Every row gives one point. Each copy is the shape, with its points in the same order, turned, moved and blurred by noise. Some copies are also mirrored. Which?

Shape (6 x 3):
0; 31; -25
-6; 29; 3
-38; 34; 25
-32; -24; -35
-11; -57; -38
-20; -21; 39
Copy 1 (6 x 3):
-40; 14; -17
-13; 17; -4
-6; 34; 30
-32; -48; 15
-10; -79; 4
35; -13; 17
Copy 1 is: only turned
Copy 2 (6 x 3):
44; -26; 14
24; -18; 33
-7; -34; 58
10; -54; -28
0; -32; -61
-40; -8; 19
Copy 2 is: mirrored
Copy 3 (6 x 3):
-22; 24; -28
6; 26; -27
35; 12; -47
-22; -42; -17
-33; -49; 18
47; -15; 4
Copy 3 is: mirrored

Shape (7 x 4):
26; 75; 22; -12
-3; 2; 15; -19
68; -3; -15; -26
-25; -18; 4; -8
-2; -24; -27; 14
5; 8; -53; -44
-28; -35; 30; 18
Copy 1 (7 x 4):
-26; -92; -15; 6
-18; -27; -10; -29
-47; -21; -78; -21
-9; 2; 13; -22
-17; 21; -14; 8
-84; -6; -14; -7
30; 17; 8; -24
Copy 1 is: mirrored
Copy 2 (7 x 4):
29; 78; 29; -31
2; 16; 14; 8
-25; 5; 55; -52
-4; -4; -7; 21
-21; -17; -21; -14
-65; 36; 6; -16
24; -25; -11; 28
Copy 2 is: only turned
Copy 3 (7 x 4):
-48; 58; 39; 17
4; 2; 19; 0
-31; 19; -1; -61
22; -11; 1; 14
11; -3; -38; -4
30; 50; -12; -25
10; -47; -1; 28
Copy 3 is: mirrored
Copy 4 (7 x 4):
47; -53; 47; 23
16; -19; -2; -20
-24; -82; 14; -26
3; 12; -7; -24
-37; 1; 6; -14
-14; -21; 51; -55
0; 21; -41; -1
Copy 4 is: mirrored

Shape (10 x 6):
28; 22; -15; 18; 5; 29
59; -34; 45; 14; -4; 14
12; -26; -41; -54; -10; 5
1; 5; 42; 17; -38; -4
-24; -39; 9; 9; 37; -58
28; -1; -35; -22; -28; -12
15; 40; 16; -12; 27; 29
5; 13; -49; -23; 42; 23
-23; -60; -36; -43; -29; -2
-37; -27; 0; 38; -2; -52
Copy 1 (10 x 6):
22; 30; -2; -17; -30; -25
46; -15; 67; -22; -10; -26
43; -44; -36; 3; -41; -9
29; 9; 48; 32; -8; 20
-1; -40; -6; 27; 56; -31
62; 0; -26; -8; -27; 1
-21; 6; 12; -28; -41; 7
-5; 6; -46; -27; -33; -44
53; -55; -35; 48; -40; -18
19; -7; -3; 57; 49; -25
Copy 1 is: mirrored
Copy 2 (10 x 6):
-10; -21; 7; 45; -30; -3
-23; 4; 23; 16; -25; 72
7; 44; 6; 0; 4; -29
13; -29; -17; -5; -12; 52
-63; -23; -2; -50; 19; 1
17; 8; 12; 9; 23; -14
-27; -13; -32; 50; -37; 8
-34; 7; -7; 23; -24; -54
14; 37; 17; -50; -5; -24
-26; -63; 1; -61; 14; 3
Copy 2 is: mirrored
Copy 3 (10 x 6):
9; 38; 10; -16; 25; 8
20; 2; -62; -37; 20; -4
-50; 32; -6; 3; -34; -34
0; -26; -29; -1; 8; 37
30; -23; -25; 55; -4; -51
-38; 40; -13; 20; -12; -8
39; 18; 18; -21; -15; 12
12; 45; 47; -7; -17; -38
-69; -16; -1; 9; -28; -57
2; -41; -11; 66; 29; -21
Copy 3 is: only turned
Copy 4 (10 x 6):
29; -13; 28; 0; 1; 18
22; 3; -11; 18; 22; -59
36; 1; -44; -36; -1; 33
13; -15; 33; -17; 60; -23
-46; 1; -5; -75; -8; -31
50; 6; -9; -39; 7; 25
-11; 21; 19; 25; 19; 31
6; -7; -10; -14; -35; 55
29; -34; -62; -68; 6; 11
-19; -21; 24; -92; -2; -26
Copy 4 is: only turned

Shape (13 x 8):
-26; 10; 5; -14; -2; 17; 15; 2
7; 17; -9; 11; -12; -13; -16; -20
-21; 19; -49; -24; 10; 44; 7; 27
8; 7; 27; -23; 25; -4; -12; -18
21; -1; 12; -13; 29; -21; -3; -23
9; 9; -4; 4; -3; 10; -6; -19
-12; 14; 15; 80; -5; -23; -9; 27
-19; -18; 9; 5; -10; 17; -10; 8
12; 13; 2; -16; -4; -6; 23; -1
12; 19; 26; 26; -1; 9; -15; 20
6; -3; 5; -17; 2; -19; -14; -2
20; 21; 18; -9; 4; -15; -4; 4
-95; 6; 5; -24; -8; -20; -2; 2
Copy 1 (13 x 8):
20; 10; 6; 10; -4; 17; -27; -5
18; -18; -12; -3; 26; -11; 12; -8
23; 17; -10; -5; -2; 59; -17; 43
1; 2; 37; -16; 9; -17; -3; -7
-1; 1; 21; -22; 5; -33; 8; 0
5; -12; -9; -11; 22; -1; -5; -4
65; -65; -16; 4; -26; -3; 12; -36
-1; -21; 6; 18; -10; 18; -6; -11
13; 24; -7; -10; 0; -5; 1; -15
28; -30; 11; -22; -4; 14; 2; -36
5; 0; 18; 2; 5; -8; 23; -4
19; 2; 14; -22; 6; -5; 15; -24
47; 10; 33; 80; -4; 5; -22; 11
Copy 1 is: mirrored
Copy 2 (13 x 8):
9; 11; -15; -11; -34; 9; -12; 7
-1; -6; 12; -2; 11; -19; -14; -21
-24; 33; -32; 11; -39; -21; -42; 26
-3; 9; 6; -47; 1; -3; 20; 6
-14; 15; 26; -37; 13; 2; 20; -2
5; 10; 3; -18; 4; -7; -15; -16
24; -7; -1; 46; -13; -16; 40; -58
6; -4; -33; 4; -4; 16; 2; -5
12; 23; 24; -6; -4; 6; -8; 11
29; 18; -12; 5; 0; -27; 23; -21
-8; -6; 6; -9; 9; -7; 12; 12
19; 13; 17; -11; 4; -17; 20; 8
-5; -58; -14; -6; -69; 17; -2; 23
Copy 2 is: mirrored
Copy 3 (13 x 8):
-1; -18; -27; -5; 5; 28; 24; 0
-18; -12; -5; 25; 3; -5; -18; 2
-7; -69; -49; -27; -2; 11; 24; 10
-2; -1; -3; 23; 30; 4; 24; -26
8; -4; 5; 26; 22; -22; 21; -17
-23; -14; 1; 11; 0; 3; 9; -4
-46; 12; 26; -12; 46; 15; -13; 66
-4; -5; 5; -25; 4; 26; 5; 2
6; 6; -22; 8; 5; -13; 18; 5
-39; 9; -7; -18; 33; 2; 8; 11
11; -2; -2; 2; 22; -9; -2; -19
-3; 17; -16; 12; 28; -11; 9; -7
47; -16; -32; 10; 18; 80; -14; 21
Copy 3 is: mirrored
Copy 4 (13 x 8):
-19; 14; 11; 2; -28; 5; 18; -21
-6; 1; -6; 24; 4; -9; 10; 25
-26; 46; -13; -42; -40; 6; 40; 2
-14; -25; 21; 2; -30; -19; -11; 7
-11; -36; -2; -1; -14; -25; -12; 8
-12; -8; 4; 5; -3; 2; 17; 18
-13; 32; -18; 28; 36; 38; -47; 4
16; 12; 11; 0; -17; 25; 4; -8
-20; -2; 7; -2; 1; -22; 15; -15
-15; 16; 25; -2; 12; 14; -24; 13
10; -3; 3; 4; -13; -25; -6; 5
-16; -1; 18; 2; 2; -26; -13; 5
6; 41; -11; 50; -73; 1; 2; -41
Copy 4 is: mirrored
